Every row gives one point. The points of each table are mixes of a few directions, plus a little noise. Count the directions of each table, and those that both share. Where both have some left over, give the other angles between the two spaces (their principal angles), to ten degrees, smallest first.

First (4 x 3):
[[ 63 -47  -7]
 [-58  43  31]
 [ -4   3  -2]
 [ -3   2 -21]]
Second (6 x 3):
[[-24  -2  23]
 [-26  -2  24]
 [-28  -3  27]
 [-23  -3  22]
 [ 15   2 -14]
 [ 85   9 -81]]
Directions: first 2, second 1, shared 0; angles 30

First, 7 rows:
[[ 36 -13 -17 -25   3 -43]
 [-41 -34  21  -6 -32  34]
 [  0   5   4  25  44   8]
 [ -6  15 -13 -18 -33   4]
 [ 43  33   4  40  49 -37]
 [  1 -20 -28 -41   5   3]
 [-35  13  29  25 -38  30]]
Second:
[[-13  14   8   2 -38   9]
 [-17  19  10   1 -52  12]
 [ 28 -37 -38 -27  95 -13]
 [-10  13  13   9 -33   5]
 [ 13 -19 -21 -16  46  -6]
 [  0  10  28  30 -16  -7]]
Directions: first 4, second 2, shared 2

First (8 x 11):
[[  8  15  24  27   9  12  22   5  12  -7  -6]
 [ 13  -8  39  11 -23   3  11  29  26  13 -14]
 [-10  -8 -54 -37   9   5 -22 -38 -37 -17  16]
 [ -8  15  15  27  13 -17   6  14  14  10  -2]
 [ 23 -14  61  15 -37   8  18  43  39  19 -22]
 [ -7  -2 -82 -50  24  30 -18 -72 -62 -44  24]
 [-19  13 -47  -9  31  -8 -13 -33 -29 -14  17]
 [ -1 -11  43  16 -26 -33  -3  51  38  40 -14]]
Second, 9 rows:
[[ 22 -30  16  43   1  50 -25  23  -1 -22  -4]
 [-16  23 -16 -44  -3 -43  21 -17   0  19   6]
 [ 13 -29  15  36 -21  37 -25 -25 -10  13 -36]
 [-41  28 -47 -35  29 -39   8 -41 -22   6  21]
 [ 15   8  38  62  10  20   7  16  17  -2 -17]
 [  3  60 -39 -65  19 -95  23  11  11   9  30]
 [  7 -39  34  10 -34  45  -2   5   6   3 -18]
 [-37   5  -5 -31  10  -5  27  -2   0  -7  27]
 [ 37 -24   7  25  -9  30 -32  29   3 -16  -7]]
Directions: first 3, second 5, shared 2; angles 60

First, 10 rows:
[[-60  73  -7 -13 -61   7 -29 -12  26  95  29   4 -16 -40 -41  31   4 -42]
 [ -3   1  -8   5  17   6  12  30 -24 -26  13  22   3  -5   8 -23  10 -16]
 [-27  28 -23  -9 -14 -18 -19  -2  35  46  31   5  -1  -1   7  -1 -24  22]
 [-22 -67  55  23  64   0  42  25 -26 -16 -41 -19  -4 -19  30 -11  69   8]
 [ 33  41  -2 -21 -36   1 -47 -28  12  15  14  -5  19  35 -44  24 -31 -17]
 [  1 -31   8  17  19  19  41  22 -39 -47 -25   9 -13 -25  14 -16  30 -21]
 [ 12 -38 -10   8  26 -15  19   0  12 -26  -9  -6  -2  11  40 -16 -14  49]
 [ 28 -48   6  20  -5  27  50 -13 -34 -64 -58  -9 -25 -26  10   5  15 -15]
 [ 30  62 -15 -31 -31 -14 -70 -16  24  30  48   7  34  55 -43  12 -48  -5]
 [  9 -21  -2   1  18 -15   1  -4  15  -7  -3  -8   5  17  21  -6 -12  37]]
Second, 10 rows:
[[ 19 -58  31  -1  18 -27  15 -33  11  -3 -28 -43   0  10  17   5  15  26]
 [  1 -21  22  18 -11  38  34  -6 -32 -26 -55  -7 -23 -36 -12  21  33 -34]
 [-57 -14 -13 -25 -21 -71  23 -16  22  71  69 -21 -20 -49  23 -34  26 -29]
 [  9 -10  35  -9  11 -22 -39 -37  49  50 -18 -42  19  42  -7  35 -11  56]
 [ 11  15 -10   4 -27  26   4  -6 -15 -18 -15   8 -10 -12 -18  12  -7 -25]
 [-38  28  -9   7   7   3 -26   5  48  54   0   3   0   6  13  20 -23  60]
 [  5 -24 -18  21 -12  31  48   3 -27 -52 -39  10 -31 -39  17  -3   4 -12]
 [ 50  62 -43  -7 -17  32 -45  19 -10 -46  22  46  27  51 -29  -1 -63   0]
 [ 10 -25  20 -13  34 -33   2  15 -21 -13  32  -5  22  17   6 -33  28 -21]
 [-12  45 -17   5  18  23 -16  56 -26 -18  31  50  16   8  -8 -21  -1 -20]]
Directions: first 5, second 6, shared 5

First, 11 rows:
[[ -3   0   4   9  -2   3   4   5  -6   6  -6  -8   5  -2  -2  -8  -5   2
   -2   3  -6   6   1  10]
 [ 14 -13  15 -53  19  58   9 -25  20 -11  18   9   8 -29  56  27  58 -18
   -4 -22  38   2 -16 -23]
 [  2  14  16  16  -4  12  19  11  -9  17 -20 -26  37 -11   4 -26   3  11
  -14   7 -11  17  17  55]
 [ 20  19  29 -27  16  48  26  -8  11  10 -12 -24  63 -30  43 -13  54  10
  -25  -9  15  11  27  68]
 [-10 -24   0  -8   1  22  -2  -9  -2  -4  11  10 -28  -6  14  17   0 -19
   11  -8  12   7 -32 -50]
 [  5  -6 -26 -24   4 -37 -31 -12  18 -26  26  36 -38  22 -15  32  -2  -6
   14  -6  11 -31  -3 -52]
 [ -6  17 -33  39 -16 -89 -29  20  -6  -6  -3  13 -26  45 -70 -10 -59  19
   11  20 -34 -25  23   2]
 [-25 -26 -14  33 -15 -19 -11  10 -20   2   3  10 -53  17 -28   4 -50 -14
   21   7 -15   7 -35 -58]
 [  9  22   3   5   1 -11   4   7   3   4 -11 -12  31   1  -7 -17   5  17
  -11   6  -9  -3  30  50]
 [  6  24  -9  16  -3 -40  -6  11   1   3 -10  -5  16  16 -30 -15 -16  20
   -5  11 -18 -11  32  40]
 [-12 -31  16  -9   2  55  15  -8  -8   5   5  -3 -15 -22  34  11  13 -23
    5 -10  16  23 -41 -40]]
Second, 8 rows:
[[ 14   8  -3 -29  11  -2  -7 -11  18 -11  10  11   8  -2  11  12  26   2
   -3  -7  14 -15  12   3]
 [ 25  14  -4 -49  18  -2 -11 -20  30 -20  18  18  15  -3  20  23  46   3
   -5 -13  26 -26  21   6]
 [ 25  14  -5 -51  18  -2 -11 -20  30 -21  19  19  15  -3  20  23  47   3
   -6 -13  26 -27  22   6]
 [ 23  13  -4 -46  19  -2 -11 -18  28 -18  16  18  14  -3  19  21  43   2
   -6 -12  23 -24  20   5]
 [-23 -13   5  49 -18   2  11  19 -29  19 -17 -18 -15   2 -19 -22 -44  -3
    6  13 -24  25 -21  -6]
 [-47 -27   7  95 -35   5  22  38 -57  38 -34 -35 -28   7 -38 -42 -87  -6
   11  24 -48  49 -41 -11]
 [-27 -15   5  53 -20   2  13  21 -33  21 -19 -20 -17   3 -21 -24 -49  -3
    6  14 -27  28 -24  -6]
 [ 11   6  -2 -22   9  -1  -5  -9  13  -8   7   8   6  -1   8   9  19   2
   -2  -6  11 -11  10   2]]
Directions: first 3, second 1, shared 1

First:
[[  6 -21 -13  20   2 -18  23   5  -3 -27   5  -6  -1 -10 -13  12  -5 -25
   -4 -19 -19  18  22  22  -9   6  16  -7  -7  -2 -13   0]
 [  0  16  26  12  10  18 -10  -6 -15  18  11  -3  -9 -21  -6  -5   3   9
    6  34  25   8  14 -17 -21  21  -2  11  -6  15  34 -29]
 [-17 -17 -10   7 -22  -8   3 -18  24 -22 -13  -3   2  25  22  -4   1  -4
  -10 -17 -29  12 -18  -1  20   3  32 -20 -22 -10 -17  26]
 [  1 -11 -18  21   5  -3 -18  -4  13 -20 -11  13   6  -3   2   7   0  -6
  -19   8  -9  -1  -1   1  14  -4   1   5 -12  -5  -4   4]
 [ -4 -36 -42 -43 -16 -32 -26  19  24 -26 -37  13  15  36  21   6  12 -13
  -16 -44 -25 -30 -28   8  46 -47 -13   5   1 -37 -44  49]
 [  4   0  -1  20   3   2  14  -4  -1  -7   9  -2  -2  -8  -8   3  -7  -6
   -1   1  -7  11   8   9  -7   9   8  -5  -2   6   1  -6]
 [ 10  38   9  59  15  28  36 -27   4  12  31   2  -3 -23 -20   0 -30  16
    3  32   0  19   2  16 -15  26   7 -19  13  32  10 -23]
 [ -1  30  48 -95   3  14 -21  33 -43  74   7 -14 -10   0   1 -19  25  25
   42   5  65 -36   0 -37 -27 -16 -48  30  34   5  34 -19]]
Second (9 x 32):
[[-14  15  23 -13 -11 -29  -6  -8  -3  18 -15   1  -9   1  -6 -28   3  19
   -5  -8  -4 -18  -1 -19   5 -25  22   2  11 -32   6   2]
 [ 14 -30 -29  32  12  31  -2   2   8 -37  14  -1  10  -3  13  35   2 -30
   -5  16   0  31   7  16  -7  40 -13  -1 -35  35  -2  -4]
 [ 16   7 -13 -10   9  22  17  11  -2   9  18  -2   7   2   0  14  -8  -4
   15  -1  10  -2  -8  19  -5   5 -31  -3  17  24 -11   2]
 [-21   1  21   5 -14 -31 -20 -13   1  -1 -22   2 -12  -1  -3 -25   8  11
  -17   0 -12  -5   8 -25   6 -13  38   3 -11 -35  12  -1]
 [ 18  15 -11 -23  10  20  26  16  -6  20  21  -1   8   3  -3  12 -11   5
   23  -9  14 -11 -13  22  -4  -3 -39  -3  31  23 -15   4]
 [ 12 -56 -40  61  15  39 -18  -5  16 -68  12   0  10  -7  23  48   9 -49
  -19  28  -7  55  18  13  -5  65   2   2 -69  43   6  -9]
 [-25  19  36 -15 -20 -44 -15 -13  -4  22 -27   2 -14   1 -10 -43   5  27
  -11  -9 -10 -23   2 -30   9 -36  39   1  12 -51  11   0]
 [-12  41  33 -45 -13 -33   9   1 -11  51 -12   0  -9   5 -16 -41  -6  38
   12 -21   2 -42 -12 -14   6 -51   5  -1  50 -39  -3   5]
 [ 15 -11 -21   9  11  25  10   7   3 -12  15  -1   9   0   5  25  -3 -16
    7   5   6  13  -2  18  -6  20 -24  -2  -5  30  -6  -1]]
Directions: first 5, second 2, shared 1; angles 60

First:
[[ 10  23   9  -6   1   0 -21 -16 -31  35  22 -37  33 -17 -33  72 -15  15
    9  -2  33 -24  -6  10  -2   7  46 -26 -25  -4 -22 -22]
 [ 12  42  36   3  12   7 -26 -27 -27  65   7  -9  38 -35 -14  73 -11   9
    9 -12  29  -4  -4  -1 -11 -13  38 -25 -40 -14  -5 -26]
 [-12 -12  -7  -4  -4  -9   1   5  17  17   9 -13   4  10   6 -11  -8  -8
   -3  -7  -4   4  17  -2  12  -4 -12  11  10  -2  -9  -7]
 [  6  56   0  14   7   6 -36  -7 -19  35  -6 -21  35  10 -28  63 -20  15
    7   3  20  21 -25  31  12  -7  18 -28 -30  -6  15 -37]
 [-17 -25 -20 -17 -10  -2  20  10  18   8  -4 -13  -2  30  -3 -29  -4   0
   -3  -6   3  -2  35  -9  11   3 -15  13  10   1 -12 -14]
 [  8  -8   4   8 -10  -7 -17 -15  -3 -32  29   3  -8 -30  16  -7   4 -30
    3  -2 -27   4 -40   4  -9  -2  -6  10  16   2  -6  18]
 [ -1 -42  22  -7  -3  14  44  -8  19 -45 -29  72 -46 -21  52 -95  39 -26
   -4  -9 -36   8  16 -45 -32 -13 -42  34  18   2  17  36]
 [  5 -21 -14  -4  -4   7  25  13  -3 -58 -15  18 -30  13  -5 -33  15  11
   -2  15  -4 -15  -3  -4  -8  20  -2   3  14  12   7  25]
 [ -6  -7   0  16  20 -20   4  36  24   2  -4   8 -20  10  16 -12   0  13
  -19  14  -8  -5  17   8  18   8 -11   4  19   4   7  38]
 [ -5  -3 -28  -2 -10   5   3   9   6 -27 -10  -5  -6  32  -9 -21  -3   1
    2   6  -6  13  -7  11  11   5 -16   5   9   7   9 -12]]
Second (9 x 32):
[[  5 -10 -15 -10 -13  17  18  -5 -11 -47 -15  11 -14  12  -9 -23  12   3
    6   6  -1  -4 -10  -4 -11  11  -1   0   3   8   6   0]
 [-15  -9 -35   9  -3 -33 -23  27  20   2  40 -55   7  25 -11  15 -27  -3
   -9   9  -8  -3  -5  33  40  13  -5   4  30   7 -21   4]
 [  5 -39   3 -31 -26  19  29 -33 -20 -36   7   7  -9 -21  -3 -29  19 -15
   13 -13   2 -25   4 -35 -34   6  10  11   1   2 -23  -7]
 [-15  -9   1   6  12 -31 -11  20  25  47  28 -29   9  -1  10  14 -17  -2
  -12  -4   0  -9  27   6  24  -1  -2   7  14  -4 -21  11]
 [ -1 -10 -19   3  -7   1   6   9   5 -41  -5   6 -17  18   0 -26   6  -4
   -2   8 -15   7 -14   8   4   6 -16   6  15   7  10   9]
 [ 27  78  60  12  14  35 -35 -55 -45  57 -24  38  43 -55   1  68   5  -5
   21 -20  18  34 -40  -6 -36 -39  26 -30 -67 -21  32 -43]
 [  7 -22  18 -22 -15  21  23 -33 -17 -18  -3  22  -6 -27   6 -23  19 -14
   11 -14   0 -14   3 -33 -34  -4   6   7  -9  -3 -10  -4]
 [-14  -6 -13  19  15 -28  -9  37  35   9   9  -9 -11  20  17 -15 -11  -1
  -17  10 -18  11  11  19  31   2 -25  11  27   3   4  25]
 [ -1  27   0  13  26  -2   4  32   7  27 -34   9   0  29 -11  20  -6  39
  -11  16  20   3  23  15  19   6   6 -17 -13   1  23   4]]
Directions: first 6, second 5, shared 5

First (8 x 32):
[[ -6 -16 -16 -26  18  18 -49  26  29  -6  20   6  52  10  28  23  -7   1
   31 -27 -14  21 -24  13   7  12 -25  26 -20  -2  32 -16]
 [  8  22  21  37 -24 -25  70 -37 -40   8 -27  -8 -74 -14 -38 -32  11  -1
  -45  38  18 -29  33 -18 -10 -17  34 -35  28   3 -44  21]
 [-10 -27 -25 -44  29  30 -82  43  46 -11  32  11  87  17  44  37 -13   2
   52 -45 -22  34 -40  22  11  19 -41  41 -33  -4  52 -25]
 [  6  16  16  27 -18 -19  52 -27 -29   7 -19  -7 -54 -10 -29 -23   8   0
  -32  28  14 -21  24 -14  -7 -14  25 -25  21   3 -33  15]
 [ -2  -6  -5 -10   6   6 -17   9   9  -3   7   2  18   4   9   8  -2   0
   10  -9  -4   6  -8   5   3   4  -7   8  -7  -1  10  -5]
 [ -4 -11 -11 -19  12  13 -35  19  21  -5  14   5  37   8  20  16  -5   1
   22 -20 -10  14 -17  10   5   9 -18  18 -14  -1  23 -11]
 [ -2  -8  -8 -15  10   9 -27  14  16  -4  11   4  28   5  15  12  -4  -1
   16 -15  -8  11 -13   7   4   7 -13  13 -11  -1  17  -8]
 [ 10  29  27  48 -32 -33  90 -48 -52  12 -35 -11 -95 -19 -50 -40  13  -1
  -57  48  24 -37  43 -23 -13 -21  46 -45  36   4 -58  28]]
Second (9 x 32):
[[ 10  28  28  49 -31 -31  88 -50 -54  11 -36 -11 -95 -19 -51 -39  13  -1
  -58  48  24 -37  43 -24 -13 -23  45 -43  35   4 -57  26]
 [  6  17  16  29 -17 -21  55 -28 -30   7 -21  -8 -58 -12 -29 -24   8   0
  -33  29  16 -21  25 -13  -6 -11  25 -26  22   4 -33  17]
 [ -4 -14 -15 -22  15  17 -43  21  26  -6  16   7  45  11  25  20  -7   3
   30 -23 -12  18 -22  13   8  11 -21  22 -18  -2  28 -12]
 [ -8 -20 -19 -33  21  20 -60  32  36 -10  25   6  65  12  35  28 -10   1
   40 -32 -16  25 -30  15  10  14 -33  31 -25  -2  40 -21]
 [ -1  -4  -6  -8   7   4 -14   6   9  -3   6   2  16   3  11   5   0  -1
   10  -6  -3   5  -6   2   2   4  -6   8  -7  -1  10  -4]
 [ -7 -17 -16 -29  19  18 -54  27  31  -6  22   6  55  11  29  25  -7   1
   35 -31 -14  20 -25  13   9  14 -26  26 -22  -2  33 -15]
 [ -7 -20 -19 -37  22  22 -63  35  36  -8  26   9  67  15  36  28 -11   1
   42 -36 -17  27 -31  16   9  15 -33  33 -26  -2  42 -18]
 [  2   5   4   6  -5  -6  16  -5  -8   2  -8  -2 -18  -3  -8  -6   3   0
   -9  10   3  -7   8  -3   0  -3   8  -8   5   1  -9   3]
 [  9  26  24  43 -29 -31  81 -43 -47  10 -32  -9 -84 -18 -45 -37  14  -2
  -51  42  23 -31  39 -21  -9 -20  40 -38  32   3 -52  25]]
Directions: first 1, second 1, shared 1
